Rows are points. A path goes straight from each point to the next, and from the last back to the first. The post is the endless flat space through its rows: a point in 2 columns, a line in 3, a plane in 4, and so on, so that a path can go around it. How many times does the path go around the post? Going back the other way cancels.
In the rows, 128 means zero.

Post:
[[112 125  99]
 [146 123 145]]
Path:
[[ 92 175 109]
 [125 156  66]
 [165 117 147]
 [106 108  90]
 [120 116 131]
 [ 73 147  95]
 [134 152 131]
 [169 149 120]
 [166  89 118]
 [125  95 125]
 [125 120 171]
 [151 142 185]
 [112 154  92]
 [160 127 114]
 [142 112 118]
 [131  99 139]
 [125 115 183]
 [105 151 123]
 [134 141 123]
 [133 121 106]
 [152  92 116]
 [130 112  89]
 [ 99 129  54]
 [ 95 166  70]
 [128 143 142]
 [119 139  98]
 [162 119 107]
 [105  96  74]
 [127  84 143]
 [121 138 190]]
Times around: 4

Post, 5 rows:
[[116 156 140 141 147 114]
 [135 104 139 120 139 124]
 [144 129 143 126  94 153]
 [120 143 118 163 155 125]
 [144 146 147 179 135 152]]
Path, 25 rows:
[[120 168 168 154 140 173]
 [106 148 144 140 103 153]
 [138  98 151 165 133 109]
 [127 149 107 136 143 108]
 [120 110  50 186 198  93]
 [146 143 160 176 123 120]
 [165 152 209 148 108 124]
 [151 155 163 121 138 127]
 [128 195 147 129 107 183]
 [131 161 199 136 115 142]
 [141 133 135 192 145 141]
 [151 139 176 153 145 122]
 [141 149 171 144  89 132]
 [155 138 212  99 111 114]
 [136 134  82 129 118 157]
 [133 171 185 114 155 152]
 [126 146 157 164 166 142]
 [112 143 118 153  98 146]
 [129 100 137 170 127 155]
 [ 93 164 109 151 134 164]
 [113 187 127 121 143 154]
 [123 148 160 155 137 136]
 [122 123 149 178 161 113]
 [164  93 150 153 135 125]
 [121 128 115 113 151 109]]
Times around: 3

Post (7 x 8):
[[153 129 142 140 108 140 145 107]
 [108 145 169 119  78 147 140 150]
 [139 144 149 129 102 149 115 160]
 [142 143 122 188 128  82 121  83]
 [122 140 172 127 126 158 149 150]
 [131 134 144 103 121 130 139 131]
 [139 110  93 182 110  85 127  97]]
Path, 29 rows:
[[140 201 178 152 179 119 150 119]
 [137  93  81 184 131 122 173 109]
 [ 86 129 162 119 122 155 171 112]
 [114 104  94 147  93  64 128  88]
 [142 123 175 140 100 133 126 139]
 [136 117 145 117 130 143 185 144]
 [115 130 158 136 132 176 158 182]
 [ 98 155 149 103 122 137 137 132]
 [122 149 128 162  97 136 109 122]
 [ 84 121 199 111 129 156 192  92]
 [151 172 186  89 122 119 127  98]
 [108 145 140 167 127  64 136 133]
 [ 94 170 130 112 150  72 140 128]
 [123 131 117 178  97 114 120 125]
 [ 96 158 133 137  63 113  70 147]
 [121 123 149 137 114 119 137 130]
 [108 148 191 118 142  99 169 124]
 [159 149 127 170 104 134 164 109]
 [155 137 110  89  85 151 118 153]
 [125 109  97 112  62 110 109  97]
 [171 117 101 152  75 130 109 105]
 [133 121 133 122 150  66 129  89]
 [127 107 144 127 100 112 142 174]
 [105  92  88 147  90  82 169 112]
 [112 171 168 130 119 157 142 141]
 [120 106 113 101 137 146 146 145]
 [133  78  92 110 125 111 119 147]
 [128 135 170 144 101 102 145 104]
 [133 109 110 113  86  90 169 109]]
Times around: 5

Post, 10 rows:
[[126 126 122 100 158  95 111 112 121 138 136]
 [116 111 112 150 114 194 120 100 122 150  94]
 [108 112 141 123 139 145 137 141 138 124  93]
 [151 119 153 117 153 115 128 159 150 127 161]
 [164 103 154  93  97 156 133 102  97 143  96]
 [136 121 118 143 113 153 118 107  70 132  94]
 [123  95  93 137 122 162 128 116  90 156  97]
 [114 135 105 154  97 142 130 154 165 135 124]
 [112 145 122  80 127 134 112 147 125 150 138]
 [136 113  97 132 136 142 121 110 117 103 120]]
Path:
[[129 116 129 106 165 153 129 116 113 115 120]
 [141 145  96 123 120 133 114 113 128 129 129]
 [158 125  88 139 149 113  91 116 118 122 131]
 [145 102 146 118 148 163 111 129 102 148 135]
 [194  99 115 160  93  94 123 147  97  74 128]
 [135 142 130 149 123 115  99 134 133 132 115]
 [162 126 115 101 113 121 129 122 114 172 112]
 [122 134 146 134 116 169 142 109 121 158  97]
 [ 72 125 149  88 153 213 113 124 115 201  78]
 [115 147 129 179 135 113 104 178 106 149 109]
 [110 125 106 147 129 139 107 118 155 139 129]
 [ 93 125  67 205  97 178  81 105 110 190  96]
 [143 110 155  81 154 112  99 126  98 136 124]
 [ 80 123  68 153 131 161 111 111 172 128 135]
 [104 105 125 141 155 115 147  86  94 127  84]
 [113 139 127 104  93 221 117 124 160 200 134]
 [149 141  72 153  95 177 106 136 144 137 141]
 [177 101 103  97 138 159  96 100 113 122 137]
 [139 128 119 100  63 145 102 129 126 190 142]
 [115 126 140  97 104 185 103 141 115 186  85]
 [158 124 137 195 133 139 129 132 169 159 124]
 [149 113 143 122 125 164 124 125 137 106 105]
 [176 122 156 114  92 125  99 154  81 153 159]
 [160  73 108 117 131 125 112 151 100 177 173]
 [163  97  95 193 180 100 109 118 164  79 145]
 [210 119 164 116 147 137 125 110 125 115 148]
 [ 97 123  97 168 187 128 121 102 167  94 109]
 [ 94  76 103 163 135 185 139  93 143 155  25]
 [ 76 107 102 112 153 142 107 135 131 160  97]
 [ 81 142  85 184 148 118 100 156 113 114 132]
 [ 89 149 113 117 120 107 120 116 104 157 138]]
Times around: 2
